Each row of a before or after table is a point. The points were changed in one or more steps. Then noise was added and the rows were shuffled. The steps act on columns, c1 being the first. Name the steps. A step turns or swaps two columns, mirrors them in a line or flattens them onto one, adds a multiple of one to another, or multiplies or shifts one. Angles are multiples of 10 degrees, from the lower column toward the higher: turns from -170 to 170, lines from 10 to 170 but not 90. Use the fewest steps. Two steps may share a column if one is a turn and the other turns, adds or multiplies; they go together, in the order done. Otherwise the lowest column goes first.

Before (10 x 2):
[[ 19  62]
 [ -4   7]
 [-20  58]
 [ 31 -37]
 [ -5 -24]
 [-83  24]
 [-17 -16]
 [ 79 -22]
 [-47  54]
 [-21 -42]]
After (10 x 2):
[[  4 -96]
 [ -2 -73]
 [  1 -42]
 [  2   2]
 [  0 -68]
 [  1 -76]
 [  3  10]
 [ -1 -28]
 [  0   8]
 [  1 -85]]
Steps: multiply c1 by 0; shift c2 by -50

Before, 14 rows:
[[-15  25  34  91]
 [ 11  14  18  31]
 [-12  30  14  13]
 [ 23   4 -95  12]
 [  6  10  31  36]
 [ 22  54 -25  15]
 [ 16   6 -47  34]
 [ 29   8  16  41]
 [-21   2  22  11]
 [-18   7 -17  43]
 [-13   6 -33  17]
 [-23   9  37  60]
 [ 28  -2  32  12]
 [-20  -2  47  27]]
After:
[[-11   3 -36 -30]
 [ 16  13 -49 -19]
 [-50  26  23 -19]
 [  5  13  29 -25]
 [ -4  29 -47 -83]
 [-10  30 -15  -9]
 [-27 -11 -23 -37]
 [ 10  23 -46 -54]
 [-22 -10  91 -28]
 [-14  -6  39 -41]
 [ 12  17  10 -44]
 [-19 -21 -34  -4]
 [-18   4 -25 -27]
 [ 17  14 -23  -6]]
Steps: mirror c1 and c2 in the line at 110 degrees; turn c3 and c4 by 170 degrees

Before, 12 rows:
[[ -1   2   2  13 -19  -7 -25  38]
 [-13  -1  95  -2   9   1 -17  35]
 [ 23  -9   2 -50 -10   6  20  23]
 [  8 -24  -6  17 -45 -12  11 -14]
 [  5  28  13  18   8  17 -15  27]
 [  8   1   5  -8  -6 -11 -16  37]
 [ 67  26   7  -1  12 -14  20  23]
 [-19  32   4  12 -12   0  21  24]
 [-14  23  13   4  11 -17  22 -26]
 [  4  24   2  13   7  17 -14  31]
 [-12  30  -1  -6  10  28 -14  11]
 [  3  31  71  13 -20 -12 -27 -14]]
After (12 x 8):
[[ 10   1   5 -33 -10  -3 -43 -14]
 [  3  14  72  14 -29 -24 -63  15]
 [  6  -3  12 -28   9 -31 -37  14]
 [  6  -2   1 -28  10 -33 -36  11]
 [ -1  14  -1 -42 -16   0 -60   5]
 [ -8  -9  -2 -13  22 -36 -39  -8]
 [-17  11   2 -27 -13 -30  54   5]
 [-12 -17  13  22 -19 -19  58  10]
 [ 25  11   2 -13   4   6  47 -51]
 [-12  -6  96 -33   5  -3 -43  -7]
 [ 67 -22   9 -25 -16 -20  46  -7]
 [  6  42  -3   9 -18  28  29  18]]
Steps: turn c2 and c6 by -110 degrees; turn c2 and c5 by 70 degrees; turn c4 and c8 by 100 degrees; multiply c7 by 2.5

Before, 9 rows:
[[  2  -6  57  11  19 -13  -8  63  23 -80 -34]
 [-21 -46  40  -9   7  36 -25  -9 -29  38  -9]
 [-30  10  -3  51  57 -28  63  19 -51 -47 -28]
 [ 20  14  49  -2  14 -38   8 -79 -14  38 -44]
 [ 47  20 -44  25   1  -8   2 -29 -80 -21 -74]
 [ 95  45  47  -1  15  46 -44 -52 -23 -19 -10]
 [ -7  13  12  18  21 -55 -20  31  -4  44 -18]
 [ 29 -45  33 -22 -24  22   8 -14  43  32 -14]
 [  1  15 -18  57  34   9 -20  12  39  -8 -60]]
After (9 x 11):
[[ 95  47  -4  -1 -10  46 -66  50 -22 -19  -9]
 [ -9   6 -30  16  46 -35 -11 -22  -5  43 -19]
 [ 22  14  13  -2  33 -27 -23  88 -14  38 -42]
 [  1  -2   5  57  26  25 -13 -27  40  -9 -62]
 [ 29 -37 -17 -22 -32   7  -3  32  44  32 -15]
 [  1 -10 -86  10  23  -2  -3 -16  22 -79 -35]
 [-31  -6 -10  50  64   5  65   7 -50 -48 -27]
 [-20 -45 -24  -8 -10  34 -35  21 -31  38 -10]
 [ 47  13  51  24   5  -7   4  -3 -79 -19 -75]]
Steps: add -0.3 times c4 to c2; turn c3 and c8 by 140 degrees; turn c7 and c8 by 20 degrees; turn c5 and c6 by 30 degrees
